Each row of a before or after table is a point. The points were changed in one or more steps. Then noise was added and the rows were shuffled. The steps act on columns, c1 being the first. Name the steps. A step turns or swaps two columns, mirrors them in a line or flattens them onto one, adds a multiple of one to another, or multiplies or shifts one. Angles are multiples of 10 degrees, from the lower column toward the higher: turns from -170 to 170, lines from 10 to 170 but not 90. Use the fewest steps. Two steps may share a column if one is a turn and the other turns, adds or multiplies; they go together, in the order done. Otherwise the lowest column goes first.

Before:
[[ 3.4  4.2  4.3]
 [-2.4 -3.6 -4.7]
 [ 0.8 -1.8 -1.9]
 [-3.4  0.1 -2.4]
 [-1.3 -3.7 -3.1]
 [-1.8  1.0  7.6]
 [14.3 -0.4 -5.0]
 [ 2.0 -3.0  1.2]
 [-3.7  1.9 -2.4]
 [-3.6  0.9  5.1]
 [-3.3 -0.2 -1.1]
 [ 8.6 -3.8 -1.5]
 [-3.9 -0.3 -2.9]]
After (13 x 3):
[[-3.9  4.1 -3.1]
 [-4.9 -7.4 -0.6]
 [-7.6  1.4 -0.5]
 [34.8  5.0  0.1]
 [ 4.9 -0.7 -3.8]
 [-9.6  3.0  0.8]
 [ 8.3 -4.2  2.5]
 [21.2  1.3 -3.4]
 [ 1.9  1.8 -1.3]
 [-9.2 -5.2  0.3]
 [-6.3  5.1 -2.4]
 [-8.5  1.9  0.2]
 [-8.7  2.9  2.0]]
Steps: multiply c1 by 2.5; turn c2 and c3 by 100 degrees

Before (10 x 8):
[[ -5.0   4.3  -3.1   0.6   3.9  -7.1  -3.8  -1.9]
 [ -4.5   0.3  -1.9  -0.8   7.4   3.9   6.6  -2.0]
 [  0.5   0.9   1.4   1.8   7.1   0.5  -5.1   3.9]
 [ 17.2   0.6 -11.8   4.7   5.1  -9.4  -4.3   2.9]
 [ -3.7   1.8  -0.3   6.5   1.7  -2.7  -2.8   0.5]
 [ -5.6   3.5   0.6  -3.5   1.2   4.0   0.9   4.8]
 [ -4.2   6.4   3.7  -0.7   7.4   0.9   7.5   2.5]
 [ -3.5   7.2   2.3  -0.3   4.0   3.8  -3.2  -3.2]
 [ -2.3   0.1   1.6  -2.8   6.0  -3.1   0.3  -1.6]
 [ -3.1   1.4   4.0  -0.9   0.7  -1.6   4.2  -3.4]]
After:
[[ 43.1   0.8 -14.9   1.9   5.1   3.3  -4.2   5.8]
 [ -7.9   1.5   1.1  -0.3   0.8  -3.8   4.2  -7.0]
 [-10.6   6.2   3.2  -0.1   7.5  -2.0   7.7   4.8]
 [  1.0   0.7   1.3   0.5   7.0  -1.1  -5.4   7.7]
 [-14.3   3.5   3.4  -1.1   1.1   1.9   1.0   9.9]
 [-11.1  -0.1   1.5  -0.4   7.4   4.1   6.3  -4.2]
 [-12.3   4.6  -7.6   0.3   4.0  -1.9  -3.9  -4.1]
 [ -9.0   7.3   4.4  -0.2   3.9   0.9  -3.3  -6.2]
 [ -6.1   0.1  -1.2  -0.8   6.1  -3.4   0.2  -3.1]
 [ -8.9   1.6  -2.1   2.7   1.7  -1.6  -2.9   0.9]]
Steps: multiply c1 by 2.5; turn c3 and c6 by -50 degrees; multiply c4 by 0.4; multiply c8 by 2

Before:
[[-2.6 -1.0  2.4 -1.0 -3.8  1.7 -1.6  8.5  6.2 -3.8  1.7 -1.0  1.3 -0.6]
 [-1.6 -3.6 -6.1  4.2 -6.5  4.0  1.7 -0.4  6.1 -6.8 -1.9 -1.5  0.8  0.0]
 [ 1.2 -0.4 -2.3 -7.5 -5.6  6.0 -2.8  4.1  5.1  3.3 -2.8 -0.2  0.6  1.8]
 [-8.4  5.7  0.3  7.2 -6.7 -9.6  5.7  2.6 -2.6  1.8  6.5 -0.7  1.3 -1.9]
 [-8.4 -1.1 -5.0  2.7  0.4 -9.6  5.6  0.0  2.8  0.2 -0.9  2.6  5.5  0.2]
 [-3.5  1.4  4.1  0.6 -5.2  8.6 -6.6  4.5  4.5 -0.7 -0.5 -3.0  4.3  3.3]
 [ 7.0 -0.7  4.8 -0.8  8.9 -2.3  2.4 -4.2  5.7  4.9  0.2  4.5  1.7 -8.6]
 [ 4.6 -3.4 -5.7 -0.6 -2.2  3.4 -0.9 -0.7  9.4 -0.9  2.3 -0.5  9.5  0.4]
 [-1.4 -3.2 -5.3  0.3 -2.8  6.6 -1.7 -1.9  6.7 -7.4  5.4 -9.4  2.0  0.2]]
After, 9 rows:
[[ 13.7  -9.9  -5.6  -0.7  -3.4   3.4  -0.7  -0.5   9.3  -4.9   2.2  -0.7
    9.4  -8.0]
 [-25.2  -3.2  -4.9   4.3   0.6  -9.6   5.8   0.1   2.9  -3.9  -1.0   2.9
    5.4  -2.5]
 [-10.5  -4.6   4.2  -1.8  -8.5   8.5  -8.4   4.6   4.3  -4.7  -0.7  -2.9
    4.6   0.4]
 [-25.2   7.6   0.3   8.8 -10.9  -9.6   3.8   2.7  -2.6  -2.3   6.5  -0.7
    1.1   4.0]
 [ -4.1  -7.8  -5.1  -0.2  -4.4   6.3  -2.3  -1.9   6.7 -11.2   5.4  -9.3
    2.0  -6.2]
 [ 20.9   0.5   4.6   0.1  14.3  -2.1   3.4  -4.3   5.8   1.1   0.1   4.2
    1.7 -10.7]
 [ -8.0  -5.1   2.4  -1.4  -6.1   1.8  -1.4   8.5   6.2  -7.6   1.7  -0.9
    1.1  -5.1]
 [ -4.6  -7.4  -6.1   4.5 -10.4   3.9   0.3  -0.5   6.2 -10.8  -1.8  -1.3
    0.9  -6.2]
 [  3.7  -5.4  -2.1  -7.9  -9.1   5.9  -0.2   4.1   5.2  -0.7  -2.9  -0.3
    0.6  -2.1]]
Steps: multiply c1 by 3; add -1 times c9 to c2; turn c2 and c14 by 40 degrees; turn c4 and c7 by -20 degrees; multiply c7 by 1.3; multiply c5 by 1.6; shift c10 by -4.0

Before, 13 rows:
[[ -5.4   6.7   4.0   2.7   5.8   1.8  -0.9  -3.9  -5.5  -1.3  -1.4  -3.2
    0.0  -2.1  -5.8  -0.8  -1.6   2.4  -0.1   2.1   4.4  -1.4   3.6  -0.6]
 [ 10.6   7.0  -4.8  -5.2   0.6  -1.1   6.5  -2.0   5.3  -1.8   8.1  -6.8
   -0.7   5.9   1.8  -1.2  -1.8   4.9   0.8  -2.5  -7.4   1.4   0.8  -2.1]
 [ -1.6   4.8  -6.7  -3.0   4.0   3.4   3.3  -2.7   2.8  -3.3   0.7  -6.1
    0.1  -0.2  -0.1   3.3   3.1   2.6  -2.0   6.1  -3.6  -6.1  -2.3   2.2]
 [ -0.5   4.8  -4.1  -3.6  -5.6  -5.0   0.7   3.4   2.1   1.1   2.1  -2.3
    4.0   7.0  -8.8   2.5   0.6  -3.1   2.2   0.2   0.4   0.2   1.8  -6.6]
 [ -4.1  -2.5   0.1  -1.9  -3.9  -1.2   0.1  -1.4  -1.5   1.3   0.5   0.1
   -1.2  -7.7  -2.2   5.7  -0.8  -0.6  -3.5   9.4  -3.7  -0.6   3.8  -5.4]
 [  0.8   2.8   2.1   2.8   1.1   3.1   8.0   1.7  -1.0  -0.1  -1.1   7.7
    1.6  -7.4 -11.5  -2.5   9.3   2.1   1.9   3.4  -0.5  -0.9   1.5   5.3]
 [  1.3  -3.6  -0.6  -7.8  -0.9   5.6  -5.7  -3.0  -2.2  -3.3  -0.8  -2.5
   -2.3  -6.1  -4.9   0.1  -4.2   1.1  -1.1  -1.7   9.5  -2.3  12.2   2.1]
 [  1.9  -2.9  -8.6  -2.1   4.6  -3.2   3.5   1.0   5.6  -4.8   4.4  -0.6
    7.9   5.2  -7.0   0.0  -0.6   1.5   0.9  -0.5   2.1   3.9   4.4  -7.0]
 [ -1.5  -2.8  -2.1   3.6  -2.7  -4.5  -6.9   4.8  -0.9  -6.9   2.6  -7.5
    2.6  -6.2   0.7   5.8  -1.0  -2.5 -10.5   1.2   3.1   1.6   1.2  -2.5]
 [ -4.4   3.2   5.1  -7.8  -7.0   7.0  -8.0   4.5   1.2  -4.3   8.2   7.4
   -6.2  -1.2  -4.9   2.6  -5.7   0.5  -3.1   9.0  -5.9   3.9  -6.1  -1.3]
 [ -1.9   5.7   2.0   0.2   1.2   0.8  -0.3  -6.9  -0.2   1.5 -13.5  -5.7
   -1.5  -0.7  -1.8   0.9   0.4  -3.7   1.9   4.7  -4.1   0.3  -1.8  -1.9]
 [ -4.5   1.0  -2.0  -4.5   0.1  -9.0   2.3   4.1   7.6   1.4  -1.4   0.3
   -5.2  -4.1   2.2   5.9  -2.1   2.9   5.2   1.2  -1.8   0.6   1.1  -1.0]
 [  7.3   9.4   0.4   6.5   1.7   0.3  -1.0  -7.5   5.8  -4.7  -2.6   2.1
   -4.9   3.2   4.0   3.3  -2.8  -0.9   0.4   4.9   0.1  -4.0   0.4  -2.2]]
After:
[[ -3.0   3.1   5.1 -10.6  -0.3   7.4  -8.0   4.5   1.3   9.1  16.5   7.1
   -6.4  -0.8  -4.7   2.5  -5.5   0.6  -3.2  -5.1  -5.9   3.9  -6.1  -1.4]
 [ -0.9  -2.8  -2.1   1.4  -4.4  -4.5  -6.6   4.7  -0.8   8.6   5.1  -7.6
    3.1  -6.3   0.8   5.9  -1.0  -2.5 -10.7   3.5   3.4   1.4   1.2  -2.4]
 [ -2.8  -2.5  -0.1  -3.7  -2.1  -1.3   0.0  -1.6  -1.8   3.5   0.6  -0.4
   -1.3  -7.5  -2.1   6.2  -0.6  -0.8  -3.1  -9.2  -4.0  -0.6   3.9  -5.2]
 [ -1.2   4.7  -6.9   0.3   5.1   3.3   3.1  -2.8   3.0   6.4   1.4  -6.3
    0.2  -0.3  -0.1   3.5   3.1   2.8  -2.1  -3.6  -3.7  -6.3  -2.4   2.1]
 [ -0.4   4.5  -4.0  -6.6  -2.1  -5.0   0.7   3.8   2.1  -1.0   3.7  -2.3
    4.3   6.9  -8.9   2.4   0.6  -3.3   2.0  -0.8   0.3   0.2   1.7  -6.5]
 [  1.2  -2.9  -9.0   1.0   4.7  -2.8   3.6   1.0   6.0   5.1   8.9  -0.8
    7.9   5.1  -7.1  -0.5  -0.5   1.5   1.1   3.9   2.2   3.7   4.2  -7.0]
 [  0.6   3.0   2.3   3.1  -1.0   3.4   8.3   1.5  -0.9   1.9  -2.3   7.8
    1.7  -7.2 -11.6  -2.4   9.2   2.3   1.9  -2.9  -0.6  -1.1   1.4   5.3]
 [ -3.2   0.9  -1.9  -3.6   2.7  -8.8   1.9   4.0   7.9  -1.1  -2.7   0.3
   -5.4  -4.3   2.3   5.7  -2.8   3.3   5.3  -1.8  -2.1   1.0   0.9  -1.3]
 [  0.6  -3.4  -0.5  -6.7   4.5   5.2  -6.1  -2.8  -2.5   2.6  -1.7  -2.4
   -2.1  -5.9  -4.8   0.1  -4.2   1.1  -0.9   3.4   9.6  -2.3  12.4   1.9]
 [ -3.8   6.9   3.7   5.8   3.1   1.8  -1.0  -3.9  -5.2   2.7  -2.7  -3.5
   -0.2  -1.5  -5.5  -0.9  -1.5   2.2   0.0  -0.9   4.3  -1.3   3.5  -1.0]
 [  4.6   9.5   0.9   5.9  -3.1   0.0  -1.0  -7.1   6.1   7.6  -4.9   2.1
   -4.7   3.2   4.1   3.3  -2.6  -0.8   0.3  -1.5   0.0  -4.0   0.2  -2.2]
 [  7.5   7.3  -5.0  -4.1   3.6  -1.0   5.9  -1.9   5.4   1.0  16.5  -6.8
   -0.7   6.0   1.8  -1.2  -1.6   5.0   0.6   3.4  -7.9   1.2   1.1  -2.1]
 [ -1.1   5.7   2.2   1.1   0.7   1.0  -0.2  -6.8  -0.2   0.8 -27.2  -5.8
   -1.8  -0.8  -1.8   1.1   0.7  -4.2   2.0  -5.1  -3.9   0.2  -1.7  -1.5]]
Steps: multiply c1 by 0.7; turn c4 and c5 by -40 degrees; multiply c10 by 1.3; turn c10 and c20 by -150 degrees; multiply c11 by 2

Before:
[[  2.5   3.9  -5.4   0.4   0.6   2.2  -5.1   4.2   3.0   8.2   6.2   1.8
   -3.1   1.4  -1.0   4.0  -3.4   3.7   4.6   1.1   3.7  -1.2   6.7   0.4
    0.8  -3.9   1.3  -2.9  -1.8  -6.1  -0.4   0.3   0.3   1.6   5.2   0.3
   -5.2   0.7   3.3  -4.6   2.9   0.7   3.2   5.4  -0.7  -2.7  -2.0   0.8
    3.9  -2.2  -3.3   1.1  14.2  -5.5   5.3  -5.8   5.4   4.4  -0.3  -0.6
    3.0   0.0   2.4   6.9]
 [  4.9   3.0  -4.1  -0.2  -0.8   3.4  -7.4   4.4  -2.8   8.1   5.4   3.4
    0.2  10.2  -0.1   2.4  -2.8   0.4   4.1   1.3   1.1   2.7   9.4   2.6
   -0.3  -0.3   0.4  -5.0   0.1  -3.8  -3.2  -4.0   3.0   2.5   5.0  -2.4
   -3.1   1.8  -0.1  -5.7  -4.6   0.6  -2.5   4.8   2.0  -2.4  -4.8   0.4
    0.2  -0.5  -3.8  -4.6   4.3  -8.5   2.9   1.3   1.2  -1.0   2.6  -3.1
   -4.4  -1.0  -2.3   0.5]
 [  3.6   5.5   0.5  -0.7  -1.2   6.1  -1.1   8.6  -4.0   8.7   6.6   1.0
   -2.2   3.0   4.2  -0.6  -3.1   3.7  -1.3   1.5   3.4  -0.1  11.6   2.2
   -0.7   1.3   4.0  -2.0  -1.0  -5.2  -3.9   1.9   6.7   0.1   6.3  -2.2
   -2.6  -2.4  10.6   0.2  -0.7   4.6  -2.8   6.5   3.0  -4.5  -1.4   0.1
    1.0   1.3  -5.5  -1.6  11.8  -4.8  -0.1   0.3   4.3   3.6  -0.9   1.9
    2.4   0.9   2.9  -0.6]
 [  9.1  -0.7   3.4  -1.6   1.4   2.3  -3.1   7.4   2.7  -3.5  -4.2  -0.9
    3.8  -1.3  -7.0  -5.2   1.7  -2.3  -6.2   0.1   0.0   1.9 -10.0   4.1
    2.0   3.8  -2.5  11.1  -2.8  12.6  -0.9   4.5  -0.2   5.5   3.0   0.4
   -7.7  -2.9  -2.2   0.1  -0.9  -4.3   4.6  -6.3   0.7   4.2   0.2  -2.8
    8.9   0.0   4.0   0.5  -5.9   0.2   2.9   4.3   0.4  -3.2   3.6  -5.2
   -4.6  -0.4  -1.4  -6.7]
 [  2.4   1.9  -5.7   0.8   2.7   6.1  -6.6   7.3  -3.0   4.5   3.7  -0.3
    2.5   0.6   6.1   2.6  -3.6   3.3   2.5   3.3   0.6  -0.1   7.9   2.6
   -2.7  -1.0   3.5  -2.9   4.6 -11.3  -4.3  -2.9  -0.4   4.5   5.0   0.8
   -2.5  -0.7   9.8  -4.2   0.7  -1.0   0.6   7.9   1.8  -0.4  -3.4   3.5
    1.1   3.5   0.1   0.4   9.6  -1.6   4.3   1.5   8.3   4.6   5.0  -2.4
    0.7   2.6  -2.7   1.1]
 [  8.1  -3.2   0.9  -7.4   2.0   6.8  -2.7   7.1   2.9  -5.4  -0.1  -4.4
    5.8   1.9  -9.0  -3.2   0.9  -1.3   1.5   3.9  -2.6  -2.5  -8.5   5.5
    3.3   3.4  -3.6   5.2   0.3   7.2  -0.2   1.0  -6.6   4.1   2.6  -2.3
   -3.3  -1.4   0.4   7.0  -0.9  -3.3   4.5  -6.6  -0.9   2.8   4.8  -4.7
    2.2   4.0  -2.4  -3.1   1.1  -1.1   3.2   9.5  -3.5  -2.4   0.8  -0.4
    3.4  -0.5  -2.1  -5.8]
 [ 11.9  -3.0   3.8  -9.7  -3.0   8.3  -6.9   5.0   4.3  -1.5  -2.2  -2.8
    9.5  -2.4  -2.2  -3.8   4.8  -0.4  -2.0  -0.4   0.5   5.8 -11.0   5.7
    8.2   2.2   1.3   7.5   0.8   8.2  -4.0   0.6  -4.0   3.0   4.0   0.7
   -0.5  -3.3  -5.6   8.4   3.4  -3.3   2.2  -8.0  -5.3   4.5   3.4  -5.9
   -0.9  -0.6   2.9  -0.8  -4.6   2.7   7.1   7.4   1.5  -2.4   3.0  -2.5
   -2.4   0.8   4.1  -2.6]
 [  3.9   3.2  -3.9   0.5   3.5   5.1  -4.1   2.4   0.9   2.7   5.3  -0.8
    3.1   3.9  -1.7   3.6  -1.9   2.2   1.8   3.2   0.8   2.3   2.9  -1.6
   -6.3   2.2   2.1  -4.3  -3.3  -6.7  -0.3   4.7   4.4   0.1   2.3  -1.1
   -4.6  -0.9   7.0  -5.4   0.5   5.0  -2.6   7.0  -2.8  -8.1  -3.4   2.7
    2.8  -4.0  -1.6  -1.3   8.3  -2.4   6.8   1.1  -1.7   8.2   1.2  -4.2
   -3.7   3.5   1.7  -0.1]
 [ 11.6   6.9   1.8   3.2   2.0   7.7   6.0   1.3  -1.3  -2.3  -7.3  -0.3
   -1.2  -8.0  -6.0   1.1   0.3  -0.4  -1.8  -6.5  -4.2   3.5   1.3   1.4
    9.7  13.3   0.1  -7.8  -1.3  -1.4   2.7   3.5   0.9   4.3   0.1   1.7
    5.5   5.4   5.0  -3.9   8.9  -5.8   0.4   1.6   3.9   9.3  -7.8  -1.7
   -3.9  -2.8  -2.4  -3.8  -7.9   6.7  -5.0  -3.9   4.3  -3.2  -0.6  -2.0
   11.1   5.3   3.2  -8.3]
 [ 12.8  -7.0   3.7  -4.5  -0.3   2.5  -4.8   3.4   2.9  -2.1  -4.7   0.5
    2.2  -1.4  -4.7   3.1   2.3  -1.9  -1.1   5.9  -7.1  -0.6  -8.2   5.9
    8.3   4.1   0.4   8.4   1.2   8.6   6.5   4.4   0.8   1.9   2.7  -0.4
   -1.8  -2.6   1.5   6.2  -2.1  -1.0   4.1  -6.5  -0.7   2.2  -0.5  -6.4
    0.6   1.4   5.3   0.8  -5.1  -0.1   2.5   7.5   1.0  -3.3   1.7  -5.9
   -0.4  -1.2   1.5  -3.4]
 [ 10.3   8.7   5.2   2.7  -2.5   7.1   4.1  -3.1  -0.8  -2.7  -7.3  -2.5
   -2.8  -4.4  -6.1  -2.9   0.2  -1.1   2.9   0.9   0.4   4.8   1.2   7.6
    7.9   9.9   2.6  -0.4  -3.3  -6.6   3.2  -1.3   2.0   4.6   1.4   4.3
    2.9  -0.8   5.9  -3.0  12.0  -3.9  10.1   3.8   6.9   4.3  -7.9   0.1
   -6.4  -2.4  -0.5  -4.0 -11.1   4.8  -1.2  -3.4   1.8  -2.2  -3.6   1.1
    7.2   2.5   1.3  -9.3]]
After, 11 rows:
[[ -1.7   3.0  -4.4   0.2   4.5   5.3  -7.0   6.6  -3.9   4.3   4.6  -1.4
    2.0   1.6   6.6   2.1  -2.8   3.8   2.5   3.3   0.8   0.2   7.1   1.5
   -1.9  -0.7   3.6  -3.5   5.1 -10.4  -4.5  -4.3  -0.2   4.5   4.9   1.2
   -3.5  -0.6  10.1  -4.4   1.1   0.3   0.7   7.4   1.9   0.8  -3.6   6.2
    0.6   3.0   1.0   1.4  10.0  -2.5   4.3   2.1  -8.2   4.6   5.9  -1.6
    0.5   3.5  -2.4   1.5]
 [  8.9  -3.6   3.1  -9.0   8.3   7.7  -6.5   5.8   6.6  -2.0  -1.9  -3.1
    9.1  -2.2  -1.4  -2.8   4.0  -1.1  -1.2  -0.4   0.5   5.7 -10.1   6.6
    8.3   2.5   1.0   8.2   1.3   9.2  -3.5   0.2  -3.1   2.4   4.3  -0.1
   -0.9  -3.6  -5.8   7.6   2.0  -3.3   2.2  -7.8  -5.5   4.7   4.3  -9.4
   -0.8  -1.0   3.3  -1.1  -4.9   2.4   7.2   6.8  -1.2  -2.9   3.4  -2.2
   -2.9   1.7   5.1   0.5]
 [  2.1  -0.4   3.5  -2.4   9.1   1.9  -3.2   7.7   2.4  -2.5  -4.9  -4.1
    3.3  -2.0  -8.1  -4.7   0.1  -1.5  -5.6   0.5  -0.7   2.7 -10.2   8.0
    2.1   3.7  -2.1  11.2  -3.7  12.8  -1.9   5.1  -1.2   5.8   2.4  -0.7
   -9.0  -1.7  -1.6  -0.5  -0.6  -5.0   3.9  -6.0   2.4   3.9  -0.2  -4.1
    8.8  -0.1   4.0   0.9  -5.1  -0.1   2.7   4.0  -0.2  -4.0   3.7  -4.3
   -5.4  -0.3  -2.3  -6.4]
 [  0.7   2.9  -5.8  -0.3   1.7   1.9  -4.2   4.2   1.9   7.7   7.2   5.5
   -3.8   0.6  -0.9   4.4  -4.2   4.1   4.8   1.1   3.4  -1.2   6.3  -5.4
    1.1  -3.6   1.7  -2.6  -1.1  -6.1  -0.8  -0.9   0.7   1.8   5.3   2.3
   -5.6   1.4   4.4  -4.7   3.3   0.5   3.5   4.2  -1.2  -2.3  -0.9   1.7
    3.5  -1.7  -3.0   0.6  13.8  -4.9   6.1  -6.3  -5.4   3.8   0.8  -1.4
    2.5   0.8   2.2   4.9]
 [  7.4  -7.1   3.1  -5.4  10.3   2.4  -4.8   3.0   4.6  -2.2  -5.2  -1.6
    2.4  -1.7  -4.9   4.1   1.1  -1.5  -1.0   6.3  -7.5  -0.6  -8.5   9.2
    8.0   4.7   0.8   7.8   1.0   8.5   6.5   4.6   1.1   3.4   1.4   0.6
   -1.5  -3.4   1.3   7.0  -2.0  -1.0   3.9  -7.2  -1.1   1.8   0.0 -10.9
    0.9   0.7   6.0   1.5  -5.1   0.4   2.7   8.0  -1.2  -4.0   1.2  -6.3
   -0.7  -0.8   1.3  -1.9]
 [ -2.2   2.8  -3.5   0.8   5.7   5.2  -4.6   2.5  -0.2   3.2   6.3  -1.3
    3.7   4.9  -1.2   3.8  -1.7   2.1   1.6   4.0   1.5   1.9   3.3  -1.2
   -6.1   1.6   1.6  -4.2  -4.0  -6.0  -0.5   4.9   4.3   0.2   2.2   1.3
   -4.2  -0.4   6.8  -5.0   0.6   5.4  -3.6   6.3  -1.5  -7.8  -2.5   3.9
    3.2  -4.7  -0.8  -0.7   8.4  -1.7   8.2   0.8   2.7   8.2   0.9  -3.0
   -4.5   2.9   2.1   0.4]
 [  4.1   3.4  -3.7  -0.5   3.3   3.4  -7.9   4.5  -4.4   7.9   5.8   3.1
    0.8   9.8   0.1   2.5  -2.0   0.8   3.7   1.6   0.8   3.0  10.3   1.5
    0.5   0.5  -0.1  -4.9  -1.0  -3.8  -3.6  -4.7   2.5   2.7   4.8   2.9
   -3.6   2.9   0.3  -5.9  -3.7  -0.4  -1.7   3.8   1.6  -2.5  -5.4   0.7
    0.8  -0.7  -4.6  -3.4   4.0  -8.8   2.0   1.1   0.4  -1.0   2.6  -2.0
   -4.3  -0.8  -2.7  -1.2]
 [  7.2   8.0   5.4   3.2   8.9   7.3   3.2  -3.0  -1.0  -3.0  -6.6  -7.2
   -1.8  -3.8  -6.5  -2.9   0.5  -1.6   3.2   1.2   1.1   4.6   1.1  14.1
    8.6   9.0   3.3   0.0  -2.8  -6.4   2.7  -1.4   3.3   5.4   1.4  -2.4
    2.3  -1.0   6.1  -2.3  11.1  -4.7  11.3   4.1   6.6   3.8  -8.1  -0.1
   -7.9  -3.3  -0.8  -3.1 -11.6   5.6  -2.6  -2.9  -2.7  -3.1  -4.3   1.7
    7.2   3.3   0.6  -7.0]
 [  4.1   6.3   1.1   3.2  12.3   8.1   6.0   1.7  -1.3  -2.3  -7.1  -3.9
   -1.8  -8.3  -6.3   1.3   0.3  -0.4  -1.7  -6.6  -3.7   3.2   0.8   7.1
   10.1  14.1  -1.2  -7.4  -1.6  -1.9   2.1   4.1   1.2   5.3  -0.5   0.0
    5.9   4.8   5.7  -3.2   7.9  -5.9  -0.3   2.8   3.8   8.8  -8.1  -3.8
   -4.2  -2.8  -3.1  -3.3  -8.5   7.5  -4.6  -3.5  -3.8  -1.8  -0.4  -2.6
   11.4   5.5   4.0  -6.6]
 [  2.7  -3.9   0.8  -7.5   7.1   6.8  -3.5   7.8   3.4  -5.9   0.1  -7.4
    4.4   2.2  -9.0  -3.4   0.6  -1.2   1.4   4.5  -2.5  -1.1  -8.1   8.8
    4.0   4.0  -4.3   5.3   0.1   7.2  -0.8   1.4  -6.8   2.6   4.1   0.9
   -3.2  -1.6   1.2   6.6  -1.0  -3.4   4.8  -6.1  -0.3   2.8   4.0  -7.7
    2.0   4.1  -0.8  -2.2   0.8  -1.5   4.2   9.4   4.5  -2.2   1.1   0.0
    3.1  -1.0  -1.3  -3.5]
 [  1.1   4.8   0.3  -0.5   2.3   5.7  -0.7   7.9  -5.0   8.8   6.5   0.6
   -1.6   2.4   5.5  -1.5  -1.2   4.1  -1.4   2.5   2.8   0.1  12.2   2.5
   -1.2   0.6   4.1  -2.3  -1.5  -5.6  -3.8   2.4   6.2  -0.9   5.9   4.0
   -2.6  -1.9  10.0  -0.1  -0.8   4.5  -2.4   6.5   3.1  -5.0  -1.5  -0.5
    1.7   0.9  -5.3  -2.1  12.3  -5.2  -0.1  -0.3  -3.7   3.0  -0.7   1.9
    2.8   1.0   2.9  -1.0]]
Steps: turn c1 and c5 by 60 degrees; turn c9 and c17 by -20 degrees; add -0.7 times c64 to c24; turn c12 and c64 by -30 degrees; turn c36 and c57 by -160 degrees; multiply c48 by 1.6
